Rows are points. Each copy is the shape, with its points in the same order, stretched, turned, moved and blurred by noise. Some copies are also mirrored. Which?

Shape (9 x 3)
[[-1.54  2.20  2.26]
 [-1.71 -1.19 -0.75]
 [ 0.06  1.76  0.35]
 [-0.32 -0.05  1.14]
 [-1.27 -1.77 -1.80]
 [ 0.12  0.01 -1.06]
 [-0.57  0.27  0.19]
 [ 0.49 -2.22  2.86]
 [-0.46  0.11  1.24]]
Copy 1 (9 x 3)
[[-2.30 -0.22  1.85]
 [ 1.50 -1.32 -0.45]
 [-1.07  0.67  0.20]
 [-1.16 -0.93 -0.29]
 [ 2.45 -1.12 -1.14]
 [ 0.42  0.24 -0.82]
 [-0.60 -0.29 -0.04]
 [-2.92 -2.98 -2.16]
 [-1.07 -0.62 -0.36]]
Copy 1 is: mirrored
Copy 2 (9 x 3)
[[ 0.98  1.29  2.92]
 [ 0.00 -1.86  0.32]
 [ 0.92  1.64  0.29]
 [-0.58  0.40  0.95]
 [-0.24 -2.40 -0.64]
 [ 0.30 -0.01 -0.92]
 [ 0.07  0.04  0.42]
 [-3.20 -0.05  1.56]
 [-0.55  0.55  1.11]]
Copy 2 is: mirrored
Copy 3 (9 x 3)
[[-1.44  0.59  3.41]
 [ 0.70 -2.29  0.22]
 [ 0.38  1.16  1.39]
 [-0.55  0.11  0.36]
 [ 1.61 -2.58 -0.87]
 [ 1.39 -0.15 -0.18]
 [ 0.33 -0.31  0.77]
 [-2.30  0.06 -1.63]
 [-0.68  0.01  0.73]]
Copy 3 is: mirrored
Copy 4 (9 x 3)
[[ 0.32  1.22  3.53]
 [-2.28 -0.14  0.03]
 [ 0.89  1.38  1.16]
 [-0.05 -0.57  1.25]
 [-2.86 -0.12 -1.33]
 [-0.40  0.52 -0.70]
 [-0.55  0.32  0.71]
 [ 0.06 -3.39  1.16]
 [-0.58 -0.25  1.45]]
Copy 4 is: only turned

Shape (10 x 4)
[[ 2.11 -0.38 -1.20 -2.06]
 [ 0.66 -1.54 -0.85 -0.02]
 [-2.12 -0.14 -0.03 -0.38]
 [ 0.41 -0.41 -1.26  1.12]
 [ 0.67  2.54  0.37  1.42]
 [-0.10  0.89  0.28  3.00]
 [-0.60  1.25  0.85  0.10]
 [ 2.07  0.89 -1.08 -0.33]
 [-0.09  2.46 -0.54  2.28]
 [-0.10 -0.23  0.10  0.84]]
Copy 1 (10 x 4)
[[ 2.91 -2.19 -1.10 -0.09]
 [ 0.00 -1.39 -1.07 -1.52]
 [ 0.32  1.32  0.53 -1.97]
 [-0.62 -0.51 -1.70 -0.47]
 [ 0.04  0.64  0.66  2.38]
 [-2.08  0.33 -0.56  0.90]
 [ 0.50  0.39  1.19  0.09]
 [ 1.60 -1.23 -1.08  1.39]
 [-0.38  1.86 -0.78  2.03]
 [-0.43 -0.32 -0.11 -0.66]]
Copy 1 is: only turned
Copy 2 (10 x 4)
[[ 0.46 -2.05  0.06 -1.71]
 [-2.01 -1.05  0.01 -0.68]
 [-1.80  2.34  0.31 -0.74]
 [-1.92 -0.27 -1.78  0.21]
 [ 1.57  0.71 -2.56  2.29]
 [-1.42  0.57 -2.47  2.77]
 [ 0.44  1.18 -0.36  1.19]
 [ 0.90 -1.31 -1.77  0.07]
 [ 0.19  1.60 -3.52  2.05]
 [-1.15  0.27 -0.62  0.72]]
Copy 2 is: only turned
Copy 3 (10 x 4)
[[ 1.13 -0.53 -1.82 -3.11]
 [ 1.02 -1.36 -0.30 -0.40]
 [ 2.69  0.86  0.16  1.26]
 [ 0.40 -1.29 -0.79  0.99]
 [-1.85  1.51 -1.39  1.19]
 [-1.69  0.07 -0.11  3.00]
 [ 0.37  1.86 -0.35  0.60]
 [-0.59 -0.40 -2.04 -1.36]
 [-1.48  0.56 -1.75  2.42]
 [ 0.44 -0.07  0.09  0.96]]
Copy 3 is: mirrored
Copy 4 (10 x 4)
[[ 0.61  1.95  1.28 -1.03]
 [ 1.09  0.45 -0.65 -0.96]
 [-1.53 -0.17 -0.85  0.84]
 [ 1.55  0.64 -1.22  0.33]
 [ 1.18 -0.13  1.02  2.91]
 [ 1.92 -1.29 -0.77  2.09]
 [-0.47 -0.49  0.95  1.72]
 [ 1.38  1.36  1.10  0.55]
 [ 1.25  0.25 -0.26  3.47]
 [ 0.61 -0.43 -0.35  0.46]]
Copy 4 is: only turned

Shape (12 x 8)
[[-2.24 -1.84 -1.80 -0.93 -2.88  2.43  1.83  0.18]
 [-2.58  0.38  1.09 -1.23 -2.12 -0.99 -0.03 -1.27]
 [ 1.97 -1.96 -0.44  1.78  0.07 -0.28  1.40 -1.91]
 [-1.91 -1.29 -1.47 -0.43 -1.09  2.87 -0.82 -1.53]
 [ 1.36 -1.13  0.62  0.52  0.55  1.59 -1.69  0.47]
 [ 1.19 -1.44  0.31  0.63 -0.34 -0.89 -0.21  1.55]
 [ 0.17  1.59 -1.51  0.44 -2.86 -1.02 -0.21 -0.41]
 [ 0.34 -1.01 -0.31 -0.81  0.23 -1.14 -0.07 -0.04]
 [-0.58  1.56  1.52 -2.04  0.39  0.19 -0.31  0.50]
 [ 0.23  2.07 -1.18  0.21 -0.51 -0.94  0.13 -1.04]
 [-1.61  0.04  0.90 -0.90  0.32  0.23  1.43  2.07]
 [-1.62  1.21 -0.55  0.17  0.86  1.71 -1.40 -0.63]]
Copy 1 (12 x 8)
[[-0.05 -1.76 -1.17  1.65  0.24  2.34 -2.75  3.47]
 [ 1.79 -1.45 -1.81  3.55  1.67  0.04 -3.23 -0.51]
 [-1.86 -1.57  0.35  1.64 -0.11  0.75  3.10 -0.94]
 [-0.55 -0.69 -0.09  1.45 -0.77  3.80 -2.19  1.21]
 [ 0.61  0.67  2.16 -0.37 -0.70  1.21  0.79  0.71]
 [ 0.17  0.48  0.68  1.11 -0.26 -0.92  1.22  0.73]
 [ 0.27 -1.51 -2.27  0.98 -2.05  0.90 -1.56 -0.28]
 [-0.38  0.03 -0.52  1.21  0.79  0.60  0.57 -0.75]
 [ 2.61 -0.68  0.01 -0.54  1.15 -0.14 -2.46 -0.76]
 [-0.72 -1.01 -1.50  0.37 -1.30  1.11 -1.24 -1.97]
 [ 0.31 -0.28  0.88  0.49  1.64 -1.26 -2.91  1.84]
 [-0.33 -0.02  1.11  0.38 -0.81  1.59 -2.85 -0.79]]
Copy 1 is: only turned
Copy 2 (12 x 8)
[[-2.16 -3.47  0.47  2.15  0.92 -1.81  0.87 -0.79]
 [-0.55 -0.74 -1.45  0.02  0.11 -1.31  2.20  0.12]
 [-2.23 -1.18  1.99 -2.85  0.13  1.40 -0.24  1.07]
 [ 0.08 -4.64  0.61  0.16  1.30 -1.10  0.56 -2.12]
 [ 2.14 -2.78  0.12 -0.51 -0.05  0.91 -0.36  1.26]
 [-0.32 -0.12  0.09 -0.01 -0.94  1.26 -0.38  2.22]
 [-1.97 -0.13  0.14 -0.29  2.53  0.42  1.57 -0.28]
 [-0.84 -0.21 -0.33 -0.39  0.13  0.33 -0.54  0.41]
 [ 1.64  0.72 -1.51  0.62  0.65 -2.42 -0.01  1.14]
 [-1.14  0.53  0.71 -0.83  2.59 -0.48  0.61 -0.73]
 [ 1.13  0.92 -0.03  2.12 -1.00 -2.30  0.17  1.77]
 [ 2.32 -1.85  0.54  0.10  1.57 -1.55  0.39 -1.75]]
Copy 2 is: mirrored
Copy 3 (12 x 8)
[[-1.94  2.15  0.41  1.73 -2.89 -0.46 -1.61 -0.08]
 [-0.26  1.83  0.28 -0.63  0.30 -0.34 -1.93 -1.37]
 [ 2.45 -0.43  0.78  1.02 -2.13 -1.10 -0.53  2.01]
 [-2.13  0.84  1.08  2.06 -0.83 -1.36 -1.98  1.21]
 [-0.38 -0.66 -0.85 -0.21  0.16 -0.74  0.54  1.78]
 [ 0.97  0.14 -1.33 -0.71 -0.75 -0.80  1.42  0.12]
 [ 0.82  2.57 -0.86  1.58  1.36  0.94  0.73 -0.85]
 [ 0.86  0.50  0.88 -0.48 -1.00 -1.18  0.57  0.01]
 [-1.23  0.35  0.34 -1.87  0.95  0.86  0.34 -0.62]
 [ 0.81  0.86  0.62  0.99  1.30  0.99  0.73 -0.59]
 [-1.39 -0.58 -0.10 -1.48 -0.84  0.80  0.20 -1.54]
 [-1.87 -0.73  0.42  0.78  1.62  0.22 -0.27 -0.13]]
Copy 3 is: mirrored
